Each row of a before or after table is a point. The points were changed in one or more steps. Then noise was added and the rows were shuffled. The steps act on columns, c1 being the first. What was done? A step turns or swaps two columns, mirrors them in a line or flattens them onto one, adds a multiple of one to another, or multiplies or shifts one. Angles are multiples of 10 degrees, from the lower column toward the higher: turns from -170 to 170, lines from 10 to 170 but not 90. Use the fewest steps. Two steps may share a column if one is a turn and the other turns, adds or multiplies; they go together, in the order done. Otherwise the lowest column goes first.

Before, 8 rows:
[[ -3 -22  -5]
 [-89  21  -7]
 [ -8 -25  62]
 [-18 -29  60]
 [ -4  15  15]
 [ -5 113   4]
 [ -6 -30  -1]
 [  2 -12  12]]
After:
[[  8  -7   5]
 [ 17 -25   0]
 [-75  82  -2]
 [-10  12   6]
 [  7 -33  24]
 [-80 -46  -1]
 [  9 -26  26]
 [ 15 -22  -2]]
Steps: turn c1 and c2 by 40 degrees; multiply c3 by 0.4

Before:
[[ 15  11  13   4  -8  29   8 -38]
 [ 59   1  61 -24 -10  19   5 -26]
 [ 30 -18 -19  51  -1 -32 -59  38]
 [ -6   5   5 -58  -7  43 -12 -22]
 [-30  21  30 -42  13  -5  11  -9]
 [ 46 -12  -8 -11 -14   6  14   5]
 [ 14  23  -2  23  47 -13  -9  -8]
 [ 73 -39   3  18 -23  -1 -70  26]
 [-17   7  20  -1 -13  14  12 -18]
 [ -1 -35 -33 -12  -9 -60 -70  -9]
 [  7  63 -17  32   4 -34 -19   5]]
After, 11 rows:
[[-60  19   3  47  52  -1 -71  42]
 [-38   4 -11  19  16   7  17  13]
 [-54 -25  63   4 122  21   8  -6]
 [  6 -21   6 -26  13  43  -2  -6]
 [  7 -15 -34  19 -40 -58 -90  33]
 [ 23 -12  19  28  41  16  19  -9]
 [-12 -38  13  35  34  27  16 -17]
 [-31  -2  -5  56 -43 -12 -16 -26]
 [-28  34 -19  81 -16 -29 -69  23]
 [ -8  16 -18  65 -27 -35 -29 -59]
 [ 26  -6  31 -10  22  -4   8 -21]]
Steps: turn c1 and c5 by 160 degrees; add 1.5 times c3 to c5; turn c2 and c8 by -80 degrees; shift c4 by 30; add 0.3 times c6 to c7
